Each row of a before or after table is a point. The points were changed in one or more steps. Then noise was added and the rows were shuffled. The steps act on columns, c1 being the first. Name the steps. A step turns or swaps two columns, mirrors them in a line or flattens them onto one, adds a multiple of one to another, or multiplies or shifts one. Angles are multiples of 10 degrees, from the lower column toward the higher: turns from -170 to 170, lines from 10 to 170 but not 90. Use the fewest steps. Two steps may share a column if one is a turn and the other turns, adds or multiplies; they go together, in the order done. Otherwise the lowest column goes first.

Before, 8 rows:
[[  9 -23 -10]
 [ 24  10  -9]
 [ 51 -12  -2]
 [ -7  10 -15]
 [-19  11 -19]
 [ 14  18  38]
 [ 13  31  52]
 [-15 -43  13]]
After, 8 rows:
[[  8 -22  12]
 [ 12  58  10]
 [ 50  -8   9]
 [ 23   0 -14]
 [ 14  41  10]
 [-14 -17  41]
 [ -7  -4 -17]
 [-19  -8 -20]]
Steps: turn c2 and c3 by -50 degrees

Before (10 x 8):
[[  2   9   7  21 -37 -39   2  -9]
 [-29  22  -4 -31  17   8  -4   3]
 [ -2 -30  18  32 -28   2   7  -3]
 [ 25 -14 -23 -43  15  12   9 -22]
 [ 33   5  14 -15 -28  12 -18  -9]
 [-44  21   7 -12  -7 -13  -5  -7]
 [ 11 -29  12   2 -19 -16 -23 -41]
 [  6 -38   2   9  -5  -8 -33   4]
 [-35   3 -11 -60  -7  -7  -6  -3]
 [ 10  16  24 -41   6  -8  18  -1]]
After (10 x 8):
[[ 22   5  13 -14   1  41 -18  -9]
 [-43  21   6 -12 -15 -12  -3  -7]
 [-35   4 -12 -59  -8  -7  -7  -3]
 [  6 -38   2   9 -11   3 -34   4]
 [ 26 -13 -23 -43  15  -1   8 -22]
 [ -6  10   5  22 -48  20   0  -9]
 [-21  20  -4 -31  15 -23  -3   3]
 [ 13  16  24 -40  -4  -5  18  -1]
 [  6 -29  13   2 -23  14 -24 -39]
 [-11 -29  17  31  -8  24   7  -2]]
Steps: turn c5 and c6 by -70 degrees; turn c1 and c6 by 20 degrees
